Rows are points. A path goes straight from each point to the next, and from the last back to the first. The post is the endless flat space through its rows: a point in 2 columns, a line in 3, a plane in 4, and so on, so that a path can go around it. How many times does the path go around the post? Going back the other way cancels.

Post:
[0.015 0.013]
Path, 21 rows:
[-0.010 0.034]
[-0.008 0.008]
[0.011 -0.014]
[0.031 -0.007]
[0.044 0.017]
[0.029 0.046]
[0.004 0.037]
[-0.015 0.021]
[-0.009 -0.012]
[0.027 0.000]
[0.057 0.005]
[0.033 0.062]
[-0.005 0.043]
[-0.010 0.020]
[-0.016 -0.011]
[0.023 -0.002]
[0.060 -0.010]
[0.035 0.039]
[0.026 0.030]
[0.060 0.014]
[0.014 0.049]
Times around: 3

Post, 7 rows:
[-0.058 -0.003 0.026 0.065 0.018 -0.052 -0.040 0.025]
[0.017 0.020 -0.013 0.016 0.003 0.001 0.004 0.015]
[0.024 0.008 0.017 -0.034 0.035 0.015 0.062 -0.001]
[-0.073 0.013 -0.011 0.010 -0.039 -0.021 -0.039 -0.024]
[-0.038 -0.028 0.047 0.078 0.010 -0.010 -0.025 0.000]
[-0.014 -0.026 -0.005 0.017 0.011 -0.003 0.054 0.017]
[-0.034 -0.023 -0.050 -0.024 0.013 -0.019 -0.031 -0.008]
Path, 18 rows:
[-0.055 -0.045 0.004 0.043 0.058 -0.021 0.005 0.031]
[0.007 0.021 0.039 0.025 0.011 0.016 -0.027 0.022]
[-0.015 -0.038 -0.014 -0.005 -0.032 -0.019 -0.012 0.006]
[-0.004 0.010 0.062 0.029 0.030 -0.013 -0.039 -0.042]
[0.005 0.041 -0.006 0.043 0.012 -0.019 -0.011 0.019]
[-0.066 0.026 -0.024 -0.007 0.028 0.004 -0.043 0.000]
[-0.041 -0.021 0.023 0.050 -0.020 0.019 -0.030 0.019]
[-0.018 0.008 0.045 0.048 -0.032 -0.009 0.048 0.027]
[-0.013 -0.032 0.030 0.077 -0.010 -0.040 -0.014 0.025]
[-0.003 0.021 -0.024 0.013 -0.022 -0.010 -0.007 0.041]
[-0.024 -0.007 -0.016 0.002 0.007 0.018 -0.035 -0.011]
[-0.034 0.007 -0.032 0.008 0.043 -0.014 0.055 0.010]
[-0.046 -0.007 -0.015 0.005 0.013 -0.049 0.056 -0.016]
[-0.018 -0.017 0.009 -0.006 0.019 -0.032 0.038 0.006]
[-0.019 0.017 0.017 0.030 -0.022 -0.016 -0.007 0.025]
[-0.034 0.002 0.003 -0.011 0.025 -0.006 0.022 0.018]
[-0.019 0.078 -0.019 0.006 0.011 0.020 0.018 -0.003]
[-0.004 0.056 -0.058 0.013 0.020 -0.018 0.000 0.006]
Times around: 0
